Each point is reached from the start by the listed moves, each made 0, 1 or 2 times, or once backwards (-1), plus a little noise. Is the number of moves made odd or even? Then give how often each move was made.
In the rows, 128 means zero.

Moves:
(1): [122 112 144  82  97]
(2): [164 115 122 127 113]
Start: [109 144 121 164 150]
Points:
[ 60 126 165  73 107] => odd (2, -1)
[113 160 100 212 180] => odd (-1, 0)
[188 136  89 205 153] => odd (-1, 2)

Moves:
(1): [127 128 121 152 145 139 120 153 123 115 128]
(2): [137 140 129 133 140 157 120 132 121 119 144]
(3): [126 136 138 127 132 121 121 131 123 131 139]
(4): [114 143 102 125 132 115 128 123 135 141 125]
(5): [126 117 135 114 127 119 120 113 141 141 126]
(6): [124 127 129 144 114 125 127 107 126 139 124]
(7): [129 126 134 142 139 123 146 139 147 121 143]
(8): [115 118 125 139 121 129 145 142 134 145 124]
(9): [164 124 121  93 133 117 107 120 126 133 158]
Start: [126 116 130 109 118 119 146 150 129 146 136]
Points:
[119 101 145 171 121 151 120 189  92 145 128] => odd (2, 0, 1, -1, 0, 1, -1, 1, 0)
[170  87  90  87 140  49 139 131 188 171 191] => even (1, -1, -1, 1, 1, 1, 2, 0, 2)
[153 128  91  30 118  93 107  87 162 249 218] => odd (-1, 2, 1, 2, 2, 1, 0, 2, 2)
[117 131 142 148 129 114 124 159 112 150 155] => even (1, 0, 2, 0, 0, 1, 0, 0, 0)
[157  69 143  54  65 110 131  86 127 196 131] => even (-1, 0, -1, -1, 1, 1, -1, 1, 1)
[105  96 109 144  81 104 185 153 133 168 102] => odd (0, -1, -1, 0, -1, 1, 0, 1, 0)
